Each wall is flat, endless, passes through zero and stands at right angles to its row. A trip goes straight from one point to another. List the walls that it crosses, first one first.

Walls:
(1): 2.1; 0.4; 0.3
(2): -0.9; -5.1; 0.0
(3): 0.6; 1.2; 3.2
(4): 5.4; 2.4; -0.5
(5): -5.6; -4.2; 0.1
(6): -4.3; -3.4; -4.5
(7): 2.1; -3.3; 5.2
(8): 5.0; 5.3; 4.7
Trips:
-0.4; 4.1; -0.3 to -3.3; 1.2; -3.4 -> 1, 3, 6, 4, 8, 5
-4.9; -0.6; -1.2 to -5.1; 1.6; 7.7 -> 3, 7, 6, 8, 2
-2.9; 3.0; 0.9 to -3.0; -0.6; 1.6 -> 6, 8, 2, 7
-2.4; -6.6; 5.0 to -1.8; 3.3; 5.1 -> 6, 8, 2, 5
6.2; -3.5; 3.9 to -1.5; 6.1; 3.5 -> 2, 7

Walls:
(1): 2.9; 3.2; -2.2; 4.9; -3.7; -3.1
(2): -7.7; 3.6; -6.6; -0.9; 2.4; -1.4
(3): -0.1; -0.4; 1.0; 2.5; -4.7; -2.2
(4): -4.5; 1.1; 3.0; -1.4; -3.3; -6.1
(5): -2.5; -4.7; -3.2; 1.2; -1.3; -8.6
(6): 1.4; -0.3; 0.3; -2.3; -6.4; 3.1
(7): -2.3; -0.1; 2.8; 0.8; -1.3; 3.1
(8): 0.8; -1.8; -2.1; 0.5; 0.1; -1.0
(9): 7.3; 0.6; -4.5; 4.7; -8.0; 1.3
Trips:
-4.9; 4.0; 7.2; -7.0; 1.8; 1.3 to -6.2; -2.0; 7.4; -1.4; 5.0; 1.5 -> 6
-0.3; 5.2; 0.3; -1.7; 2.6; -3.1 to 2.9; -0.2; -1.6; -4.0; -2.1; 2.7 -> 6, 1, 4, 9, 2, 8
7.3; -0.3; 4.0; -3.6; 0.3; 7.4 to 3.1; 2.8; -0.4; -2.0; -1.8; 1.5 -> 1, 7
5.0; -4.3; 7.7; -0.3; 0.2; -3.9 to 0.3; -1.4; 4.2; -2.5; -1.3; -0.8 -> 6, 7, 5
-4.9; -6.8; 9.9; -6.1; -3.0; 4.3 to 6.0; -2.5; 5.7; -1.6; 5.3; 3.8 -> 3, 4, 6

Walls:
(1): -6.8; 0.4; -1.9; 0.1; 5.6; 1.7; -1.5; 1.3; 0.2; 3.5; 3.4
(2): 2.2; 1.6; 10.9; 0.1; -6.4; 2.1; 4.1; -2.4; -0.6; 5.1; 2.3
(3): -1.8; -0.9; 2.7; -4.5; 5.7; -1.5; -1.6; 4.6; 0.8; -2.6; -1.5
(4): -6.0; 1.1; -5.1; 6.4; 3.0; 6.4; 2.7; -3.0; 3.8; 5.2; 0.6
(5): -1.4; -5.7; 2.2; -1.2; -5.8; -7.2; 2.6; -0.6; -1.2; 4.4; 2.3
(6): -4.5; 3.1; -0.1; 3.4; -3.6; 3.6; -2.9; -5.0; -2.0; -2.8; -5.2
(7): 0.9; 4.4; -0.5; -0.8; 0.9; 0.4; -3.3; 6.2; -2.7; 2.4; -5.2
(8): 0.1; 5.5; -4.5; 3.2; -1.5; -2.3; 4.1; -1.2; 7.8; -0.6; -5.3
Trips:
4.3; 6.9; 0.4; 3.4; 0.8; 0.7; 3.9; 1.9; -3.0; -0.1; 4.6 to 4.2; -1.1; -3.1; 1.5; -6.1; 4.1; -4.6; -3.9; 1.2; -0.1; -0.1 -> 6, 7
1.5; 4.0; -6.9; -2.5; 2.1; 3.8; -2.2; 0.8; 0.9; 0.3; 2.0 to -2.1; 6.6; 3.6; 6.5; 4.2; 3.3; -3.5; -1.2; -6.3; 6.2; 4.0 -> 6, 8, 2
1.8; -2.4; 2.3; 0.9; -2.5; -3.0; 3.0; -2.6; 6.2; 2.5; 0.1 to -5.0; -0.5; -7.3; -0.3; 2.8; 1.8; 5.6; 2.9; 3.7; -7.5; 2.0 -> 2, 1, 3, 5
-2.6; 10.1; -3.2; -1.7; -0.7; 3.8; -3.9; -1.4; -2.7; -5.4; 0.9 to 0.7; -3.0; 10.7; -0.1; -1.2; 2.6; -5.0; 1.6; 4.9; -2.6; 4.1 -> 3, 4, 8, 2, 7, 1, 6, 5

Walls:
(1): 0.9; 5.0; -3.1; 2.8; -2.7; 3.7; -4.9; -1.4; -0.9; 0.1; -3.0; -7.5; 1.6; -7.9
(2): -5.5; 0.9; 5.5; -8.3; 3.9; 2.6; -2.3; 2.8; -0.9; -7.2; -5.3; -4.6; -1.5; -4.6
(3): 0.1; -3.1; 2.1; 2.1; 5.7; -5.3; 0.2; -1.3; -4.5; 5.7; -1.8; 2.0; 5.0; -7.7
(4): 1.0; 2.2; -3.8; 2.6; -0.1; 1.9; 0.3; 3.3; 0.5; -5.3; -5.7; -1.3; 0.4; -0.8
(5): -5.2; 2.6; 7.1; -7.4; -0.7; 0.5; 0.2; -0.6; -0.4; -1.4; -4.7; 2.5; 1.0; -0.5
(6): -0.5; -2.3; 5.7; -2.0; 4.0; -9.1; -0.4; 7.3; 5.4; -4.6; 1.1; -6.9; 0.4; -2.4
(7): 2.9; 0.6; -1.6; -6.1; 1.0; -3.1; 0.3; -1.6; -2.0; -1.5; -3.8; 6.7; -2.6; 5.4
(8): 4.4; -1.1; -1.5; 2.0; 4.6; -1.1; -3.1; 2.1; -1.3; 3.0; 1.7; 4.4; -1.0; -7.8
(9): 9.0; -0.7; -2.6; -1.8; -2.8; -2.0; -0.7; -0.7; 2.5; -6.1; -2.1; -2.6; -6.4; -0.3
(10): -1.2; -1.8; 0.1; 3.0; -4.5; -2.3; 0.4; 3.6; -3.7; 3.4; 4.7; -3.2; -4.4; 2.9
(11): -2.2; 7.1; 3.8; 1.1; -2.7; 0.4; 1.9; 0.3; -3.6; 1.4; 0.3; 2.6; -3.9; -5.6
(12): 4.2; 3.3; -2.0; -2.3; -2.1; 5.8; 2.5; 3.2; -1.5; 3.6; 0.9; 3.1; 2.5; -6.0
Trips:
-0.5; -4.6; 4.8; 0.8; 2.9; 1.7; -0.1; -3.2; -2.2; 8.2; -3.4; -4.4; 2.8; -7.7 to -2.1; -1.7; -0.8; 4.6; 7.0; -2.2; -1.5; -0.2; 5.7; -1.3; 1.5; -1.8; 4.1; -0.1 -> 11, 5, 12, 2, 4, 1
1.1; 2.5; -1.3; -8.4; -3.6; 4.0; -7.9; -0.2; -3.5; -1.0; 5.8; -4.7; -1.0; -1.7 to -0.3; -1.0; 4.1; 0.8; -4.1; -0.1; 7.3; -5.0; 2.5; -0.8; 0.4; -2.0; -2.2; -5.7 -> 6, 3, 10

Walls:
(1): -0.9; -2.1; -6.2; 1.9; 10.1; 3.1; -2.8; -2.7; 2.0; -1.8; -0.8; -2.1; 1.2; -6.0; 2.6; 1.2; 2.5; 1.4; -4.6; -4.8
(2): -2.5; -2.8; 3.7; -0.6; -3.2; -14.0; -2.2; 1.1; 1.3; -2.0; 4.2; 5.8; 4.8; -5.2; 4.9; -1.2; -3.5; 1.2; 1.4; 6.8
(3): 9.0; 1.4; -1.5; -0.9; -2.1; -5.5; -5.4; 1.7; -3.3; 1.6; 11.0; -5.0; 5.1; 3.6; 6.4; -10.7; -3.4; -5.3; -1.6; 1.6
(4): 7.0; -1.3; -1.8; -3.3; 2.5; -4.4; -0.8; -3.7; 0.3; 4.5; -5.4; -1.3; 1.4; 1.3; -0.6; 0.2; 9.9; -0.1; 3.3; -5.6
(5): -1.0; -0.3; -4.5; 0.3; 1.5; 0.3; 4.1; 1.1; -0.8; 5.6; 6.0; -8.0; 0.1; 9.1; -2.2; -3.5; -1.1; 5.1; -3.2; -1.1
(6): -3.9; -3.7; 6.5; 3.5; 4.5; 6.7; -5.1; -4.7; -2.8; -3.1; 2.6; 4.2; 1.3; -1.5; -6.2; 2.4; -1.4; -1.1; -0.1; 6.3
(7): -4.9; -2.0; -3.7; -3.9; -3.1; -1.6; 4.8; 4.7; 1.7; -4.9; -0.9; -2.4; -4.6; -2.7; -0.7; -1.9; 7.8; 2.2; -1.9; -1.1
(8): -8.0; 0.3; 6.1; -0.9; -0.8; 6.5; 1.4; 0.7; -0.4; -3.2; 0.4; 4.1; -0.5; -3.0; -2.7; 2.2; 4.8; -3.8; 2.2; 0.6
Trips:
-4.9; 8.1; -3.7; -1.2; 0.9; 0.0; -4.7; -1.4; -0.4; -3.7; 1.4; 2.1; 2.1; 2.2; -5.6; -3.9; -0.1; -0.6; -4.5; -1.3 to 1.4; -2.9; -2.7; 0.1; 4.2; -0.4; 1.1; -0.6; -2.0; -4.5; -6.4; 5.3; 1.3; -1.7; -1.0; -5.6; 0.1; -1.4; -0.7; -5.5 -> 5, 3, 4, 6, 8
-2.0; -1.6; 4.4; 5.6; -1.9; -2.4; 1.1; -0.1; 2.5; -0.5; -2.2; -2.6; -1.2; -2.0; -3.8; -1.5; -5.5; 6.4; -0.5; -1.9 to 0.0; -0.8; -5.5; -3.1; 2.1; 4.4; 0.5; 5.5; 3.5; -3.0; -3.6; -7.7; -4.1; 4.1; -5.9; -4.6; 1.1; 6.3; 3.1; 0.0 -> 7, 2, 6, 1, 4
-8.9; 0.9; 5.0; 1.5; 3.4; 7.0; 1.2; 4.8; -2.1; 6.0; 2.0; 6.5; -6.8; -1.4; 0.3; 1.4; 3.9; -1.6; 0.9; -6.0 to -9.6; 0.0; 1.9; 1.2; -1.3; -1.5; 1.9; -4.7; 4.4; 2.5; -4.2; -1.2; 5.8; -2.8; 0.1; 2.9; 0.2; -2.8; -10.6; 5.1 -> 2

Walls:
(1): -10.0; -0.9; 0.1; 2.0; 0.0; 3.6; 6.2; 4.5; 0.0; 2.7; 1.6; 1.8; -4.1; 1.4; 4.6; 6.9; 5.2; 6.1; -0.2; 1.2; 9.1; -4.9; 1.0; 5.4; 2.9; -2.9; -3.2; -0.7; -3.7; -3.7; 0.5; 0.3; 1.6; -7.2; 7.1; -0.9; -0.9; 1.6; -0.9; 5.9; 3.2; 3.8; -1.8; 3.1; 6.1; -4.6; 3.5; -4.6
(2): -1.0; -4.6; 0.0; -1.4; -0.6; -0.4; 0.3; 1.3; 1.9; -4.1; 7.3; 2.6; -2.8; 3.2; -3.8; -3.8; -4.4; -1.4; -1.7; -2.9; -1.5; 2.1; -5.6; 4.0; -5.3; -5.7; 1.4; 4.2; -2.6; -0.1; 0.3; 3.3; 0.9; -5.2; -2.0; -1.2; 0.6; 1.9; -2.9; 4.8; 0.5; -3.7; 3.8; 1.0; -1.0; 9.8; -6.1; -2.0
(3): -0.1; -1.1; -1.3; -0.5; 0.2; 2.8; 5.0; 5.7; -1.9; 0.2; 0.5; 5.9; -2.9; -4.1; 2.8; 6.2; 1.6; -0.6; -4.2; 9.3; 3.5; -3.2; 2.6; -2.9; 1.4; -1.9; 3.0; -1.5; 4.3; 1.3; -2.1; 0.7; -2.1; 2.9; -0.3; 1.4; -3.7; 0.7; 0.1; 6.3; 2.0; 3.9; -7.9; -7.0; -4.7; 7.3; 2.7; 6.5
(4): 8.4; 2.4; -0.6; 6.8; 3.2; 0.6; 0.5; -0.9; -0.7; -1.8; -1.6; -5.6; 2.0; -2.9; 5.5; 4.8; -8.3; 0.4; -8.9; -0.5; 1.8; 3.4; -0.3; -0.5; 8.6; 0.2; 1.6; 1.0; -0.3; -4.7; 4.8; -4.8; 3.7; -1.9; 6.2; -0.4; -0.1; 1.3; -0.7; 6.4; -6.7; -2.8; 2.2; 2.4; 2.8; -0.1; -0.8; 3.9
(5): 0.7; 0.9; -3.5; -0.6; -11.4; -3.0; 0.9; 7.8; 1.3; -3.4; 9.9; -9.2; -2.0; -2.2; 1.6; -2.2; -3.1; 3.6; 7.0; -1.4; -0.2; 6.6; -3.2; -3.4; 4.8; -1.6; -5.4; -3.9; 1.4; -0.9; -2.1; -2.9; -4.3; -0.9; -3.0; -2.9; -3.1; -6.7; 0.6; 1.9; 5.2; -2.5; -1.6; -3.5; -9.2; -4.2; 3.6; 7.8
(6): 8.2; 1.5; -3.6; -2.4; 2.0; -4.1; 2.7; -3.5; -0.2; 2.4; -9.2; -8.1; -1.4; 3.0; 6.7; -3.6; -1.2; -2.7; 2.5; -5.6; -4.9; 0.0; -1.3; -1.7; 3.6; 2.0; 2.0; 3.7; -6.7; 0.1; -1.9; 1.4; -0.6; 5.5; -3.9; 2.0; 1.2; 2.7; -0.4; -0.1; 4.8; 0.6; -6.0; 1.1; 1.5; 4.2; 4.5; -4.1
Trips:
-4.4; 5.6; -0.7; -0.4; 1.7; -2.6; -4.5; -1.3; 1.2; 4.6; -5.3; -0.7; 5.4; -4.4; -7.3; -1.9; 0.2; -1.6; 1.2; 1.8; 7.9; 4.4; -4.9; -0.5; -3.7; 0.1; 4.6; 1.2; 2.2; 0.7; 1.8; -1.4; 12.3; -0.4; 4.5; -2.3; 2.3; 0.1; 0.4; -6.2; 1.2; 0.7; -0.6; 0.4; -1.5; 1.9; -6.3; 2.5 to 0.8; 0.4; 3.0; -1.8; 2.0; 4.3; -1.8; 1.8; 5.5; 4.1; 5.8; -1.8; 0.4; 1.8; 1.0; -4.0; 1.9; -6.3; -8.7; 5.2; 1.0; -2.8; -3.7; 0.5; -3.6; 0.9; -3.1; 1.8; -2.4; 10.7; 4.4; -2.1; 2.8; -1.9; -2.3; -1.2; 0.1; 7.5; -0.9; 9.3; -1.9; -1.7; -0.2; -2.0; -9.4; -2.5; -3.2; -1.0 -> 2, 4, 3
-3.8; 1.0; -2.6; -1.2; -4.6; -1.7; 1.7; 6.6; 4.2; -1.8; -2.9; -2.3; 1.8; -6.9; -8.3; -2.4; 1.1; -0.6; -1.3; 4.8; 3.9; 2.2; -2.3; 0.0; 3.4; 4.7; 3.3; -2.7; -7.8; -0.3; 2.5; -6.8; -8.7; 0.4; -0.7; -2.9; -6.5; -8.2; -1.3; -4.3; -0.4; -0.5; 4.8; 3.1; -1.2; -2.5; 2.2; 2.3 to 4.4; -1.3; 2.5; -0.5; -0.8; 6.7; 6.3; 4.3; 4.0; -2.3; -1.1; 6.6; -3.2; 0.5; 0.6; -4.3; 3.7; 1.8; -1.2; -0.8; -2.5; -0.1; -5.5; 3.3; 1.7; -1.2; -5.3; 0.8; -5.7; -2.9; 0.7; -4.8; -4.6; -1.5; 3.1; 3.8; -1.9; -0.3; 0.7; -1.7; 1.8; 2.9; 1.2; 3.9; -6.9; -3.5; -1.5; -4.6 -> 1, 2
11.1; 1.0; 1.4; 3.7; -2.0; -1.5; 2.2; 5.1; 1.7; -5.8; -12.4; 4.2; 3.8; 4.7; -3.0; 2.0; 6.1; 4.0; 1.8; 2.8; 2.0; -0.7; 5.7; -1.4; -5.0; 1.2; 1.6; 6.4; 6.9; -5.5; -8.0; -7.8; -2.7; -1.4; 1.9; -4.8; 5.4; -1.5; -0.5; 4.2; 3.9; 5.1; 1.1; -1.1; 0.3; 8.0; 3.1; 5.3 to 1.2; -1.7; 2.6; 6.4; 0.7; -2.3; -0.7; -1.3; -2.3; -4.7; -0.9; 0.6; 0.2; 2.1; 8.1; 3.3; -2.9; 0.5; -0.3; -2.7; -4.4; 3.1; 1.8; -0.2; -1.5; -0.7; -8.4; 4.8; 1.0; -3.8; 0.0; -6.8; -2.8; 3.2; 4.9; -6.3; -2.3; -5.5; -3.1; -7.1; -2.6; -3.7; -0.8; 7.1; -3.9; 1.8; -0.9; -9.2 -> 3, 5

Walls:
(1): 3.0; 2.9; 1.9; 0.8; -11.0; -2.6; 2.4; 3.2; 4.7; -0.9; -0.4; -7.3; -3.4; -2.3; -2.2; -3.5; -3.8; -5.8; 0.4; -2.5; 5.1; 1.7; 2.7; 2.1; 2.9; 0.4; 1.7; 6.9; 3.8; 6.5; 2.5; 3.1; 1.8; 0.4; 6.2; -0.1; 6.3; 4.9; -0.1; 8.0; 0.8; 4.4; -1.9; 4.0; 0.8; -0.2; -1.2; 4.8
(2): 0.8; 5.2; 3.6; -2.7; -2.3; -1.4; -0.4; -2.5; 0.2; 3.3; 5.3; -0.1; -0.2; -3.5; -2.1; -6.3; 1.8; -1.3; 8.1; 2.0; -0.8; -2.8; 7.1; 3.5; 3.1; -6.1; -3.9; -3.7; 2.3; 1.2; 5.2; -3.4; -10.3; 3.4; -0.4; 1.4; -4.2; -0.7; 4.6; -9.4; 2.4; -0.8; -3.1; -1.3; -3.1; 0.3; -4.0; 2.5
(3): 6.6; -5.2; -0.9; -3.6; 0.7; -0.4; -6.1; -2.8; -2.4; -2.4; -0.7; 3.5; 0.8; -0.7; -3.1; 2.9; 8.7; 2.3; -3.9; -5.3; 2.3; 2.4; 2.9; 4.1; 8.0; -3.2; 0.5; -1.1; -3.0; 1.6; 2.8; -0.3; 2.6; -0.4; -6.4; -1.1; -7.0; 0.9; -2.1; 2.4; -0.7; 5.0; 2.0; -2.9; -2.1; -6.9; 3.2; -8.3
(4): -3.7; -1.8; -1.6; -2.7; 1.4; 2.3; 2.6; -1.7; 11.3; -2.1; 6.1; 4.0; 0.0; 0.9; -5.3; -0.5; -1.0; -5.3; 8.3; 1.8; 0.4; -2.3; -1.5; -1.4; 0.3; 8.2; 0.9; -3.2; -3.5; -0.1; 5.8; -10.5; 1.2; -0.8; -5.0; -0.4; -4.0; -7.6; -0.7; -6.5; 3.1; 1.4; -1.2; -2.1; -2.9; 3.7; 4.7; 2.4
(5): -0.4; 2.5; 2.7; -1.7; 6.6; -4.5; -0.7; -1.0; -0.7; -3.1; -1.1; 2.4; 3.5; -0.1; -0.8; 0.1; -0.9; -3.8; -1.8; 1.7; -4.4; 2.8; 3.8; 2.3; 5.7; -0.4; -2.2; 4.3; -2.2; 6.9; 1.8; -6.1; -4.9; 1.3; 2.2; -1.0; -6.5; -1.4; 3.8; 0.0; -0.6; -1.5; -0.6; -0.1; 2.5; -1.4; 0.7; 1.2
(6): -8.0; -1.3; -0.4; -7.9; -0.3; -4.5; -2.9; 2.0; 4.4; 2.9; 3.1; -4.5; 2.6; -2.2; 5.3; -1.9; 0.6; -0.9; -4.0; 5.5; -4.5; 1.5; 2.2; 2.0; -1.3; 3.2; -1.0; 3.4; 1.7; -5.3; 1.9; 1.4; 0.2; 3.9; -3.1; -1.0; -5.6; 2.5; -0.1; 6.0; -5.1; -2.4; 2.0; 3.0; 1.5; 2.2; -0.7; -4.9
Trips:
-8.5; 4.4; -5.1; -0.2; 2.1; 5.0; 5.1; -7.5; -2.9; 7.1; 5.3; -3.3; 1.5; 4.8; -10.2; 3.2; -3.8; 4.8; 1.1; 7.0; -0.3; 2.0; 0.8; 1.6; 2.2; 0.6; -1.7; -0.2; 6.1; 1.6; -2.5; 4.5; 1.7; 5.4; -3.6; -1.4; 0.4; 3.5; -6.9; -0.3; 3.9; 5.4; 6.1; -4.6; -2.5; -6.6; 0.1; -1.7 to 1.5; 0.2; 6.6; -3.9; -4.5; 4.3; 6.6; 6.1; -0.9; -2.1; -4.0; 0.0; -1.3; 4.8; -2.5; 2.9; 0.2; 5.8; 4.2; 7.0; -1.6; -0.5; 4.9; -1.0; -1.8; -1.5; 0.8; 3.9; -0.7; -5.4; -0.9; -2.8; -0.8; 2.1; 1.9; -4.0; 6.3; -3.0; 2.9; 4.2; -2.0; -2.9; -0.4; -5.1; 5.9; 1.0; 0.3; -4.3 -> 4, 3, 2, 1
3.6; 3.7; 6.0; -0.5; 0.8; -1.0; 1.3; 1.1; 0.1; 0.5; 1.3; -0.3; 4.7; 6.2; -2.1; 7.7; 2.5; 2.6; -2.7; 3.9; 3.4; -5.0; -0.5; 2.2; -0.4; -6.4; 0.8; -2.2; -5.0; 2.3; 0.6; -0.5; -1.2; -2.9; -1.9; 0.2; 5.0; 5.6; -0.7; -2.2; 0.3; -1.4; -2.1; -1.9; -9.4; 1.3; -0.7; -1.5 to 5.8; 4.1; -0.5; -6.8; 6.1; -9.0; 2.2; 1.2; -2.2; 6.2; 2.3; -4.2; 4.5; -2.1; -7.1; -2.0; -0.8; -2.6; -0.6; 3.9; -6.5; -7.6; 4.6; 3.8; 1.3; 5.0; -5.9; 3.4; -8.2; 3.8; -2.7; -0.2; 0.0; 6.7; -4.9; 9.1; 2.5; 1.0; 5.3; -3.5; 1.1; 1.9; 1.7; 3.0; 11.1; 2.3; -7.0; -1.9 -> 5, 6, 3
8.3; 0.5; 4.7; 2.3; 0.4; -1.1; -1.5; 0.4; 2.2; 3.5; 10.3; 3.3; 1.0; 4.9; -0.7; -4.4; 0.8; 1.4; 0.5; -1.0; 2.8; 1.3; -3.1; 0.0; -1.2; -1.7; 7.6; -2.6; -1.2; -4.0; 4.0; -9.4; -5.2; 5.0; 0.6; -4.6; -1.2; -5.5; 2.2; 2.4; 2.7; -4.2; 3.1; 9.3; 0.2; 3.9; -5.2; 1.6 to -3.8; -3.7; 2.3; 2.5; 0.7; 1.9; 1.6; -3.5; 2.7; 0.3; -4.4; -1.9; -2.6; -6.8; 1.4; 0.0; -5.8; 2.2; -5.7; 1.8; -1.9; 4.6; -0.8; -0.9; -3.6; 1.9; 4.4; 3.4; 1.0; 4.1; -0.2; -1.7; -1.8; 1.9; 2.0; -0.7; 4.9; -3.6; 1.6; -3.1; 6.4; -0.2; -4.5; 2.1; 2.1; 2.8; 2.0; -4.7 -> 1, 2
